Each row is a point. The window is the flat piece filled in between its corners: a triangle in 3 columns, a solid with four corners in 4, and so on. A path goes straight from each point to the next, and from the last back to the first. After which points does the path pass through the window?
(in the rows, 128 means zero)

Window (3 x 3):
[[ 64  78 154]
 [150 143 111]
 [159 111 111]]
Path:
(1): [161 119  87]
(2): [189 125 148]
(3): [135 105 169]
(4): [107  95 118]
(5): [158 150  51]
(6): [193 154 149]
(7): [192 155 121]
(8): [176 150  77]
(9): [ 92  74 128]
(10): [109  77 162]
(11): [ 67  81 168]
(12): [ 54  84 142]
(13): [134 101 102]
(14): [170 122 160]
(15): [ 84  90 173]
(16): [ 74  86 130]
Through the window after points: 3, 13, 15

Window, 4 rows:
[[138 107 168 133]
 [194 141 131 136]
 [ 52 139 160  99]
 [198  88 100 152]]
Path:
(1): [159 103 143  77]
(2): [137 147 127 176]
(3): [161 143 108 181]
(4): [188  97 114  89]
(5): [ 98  97 155  55]
(6): [ 56 125 158 172]
(7): [184 131 113 179]
(8): [200 114 112 115]
Through the window after points: 1

Window:
[[ 74  93  83  81]
 [105 157 122 129]
 [176 157 182 166]
 [158 147 109 135]]
Path:
(1): [ 82  86  77 139]
(2): [136 139 162 190]
(3): [161 159 182 103]
(4): [ 96 112  97  61]
(5): [ 61  80  77 134]
(6): [147 139 170 170]
(7): [156 153 186 141]
(8): [ 87 113 100  63]
Through the window after points: 4, 8

Window (6 x 6):
[[170  85 113 158 139 125]
 [190 249  34 135 109  75]
 [112  91 113 122 167 142]
 [127 135 153 133 128 144]
 [115 101 108 144 103 114]
 [152  73 126  95 129 124]]
Path:
(1): [123 165 121 136 123  57]
(2): [160 155 102 137 128  70]
(3): [176 169  81 105  94 166]
(4): [150 108  99 146  96 159]
(5): [142 102 119 141 169  60]
(6): [124  83 143 137 148  88]
(7): [136  89 108 127 119 179]
(8): [165 138  69 115 118 144]
(9): [164 127 106 141 139  51]
(10): [140 149 117 115 148  75]
(11): [134 168  80 128 107 174]
(12): [162 113  69 134 106 173]
Through the window after points: 4, 12

Window, 6 rows:
[[138 106 106 106 115 143]
 [169 129 161 249 119  99]
 [109  95 148  78 133 129]
 [ 79 102 110 109 117 147]
 [111 120 103 120 158 125]
 [118 154 153  91 110 133]]
Path:
(1): [125 143 145 103 121 173]
(2): [132 105 122 112 141 156]
(3): [128 119  93 103  71  94]
(4): [ 96 124  81  80 110  87]
(5): [101  95 156  96 143 183]
(6): [108 116 141 102 153 183]
(7): [104  92 122  96 101  82]
(8): [149 127 148 207  99  71]
(9): [158 125 153 217 136 131]
(10): [156 125 160 175 145 156]
(11): [138 119 131 142 120  83]
(12): [110 130 134 102 109 106]
Through the window after points: 2, 6, 8, 12

Window:
[[ 80 171 106 114  69 125  86 144]
 [123  83 166 140 201 243 115 130]
 [ 74 129 115 125 153 100 185 166]
 [168  67 135 150 199 202  97  90]
 [133  56 128  92 164 193 134 143]
 [ 84 130 102 164  53 128 137 165]
 [ 68  95 166 122 115 104 157 134]
 [ 50  75 132 134 157  83 138 196]]
Path:
(1): [ 53  90  93 113 136 143 105 111]
(2): [127  87 193 153 133 126 134 210]
(3): [132 119 172 128 124 134 141 163]
(4): [ 44 101  70 148 166 154 101 111]
(5): [ 84  72 109 129 154 161 116 104]
(6): [146  92 174 121 169 169 144 198]
(7): [160 132 198  93  92 133 117 142]
(8): [ 55  96  70 148 125 123 132 151]
(9): [ 33  60 116  90 161 112 170 106]
(10): [109  88 166 145 146 144 138 150]
(11): [139 126 191 119 106  79 162 170]
(12): [ 75  89 111 132 146 131 126 144]
Through the window after points: 5
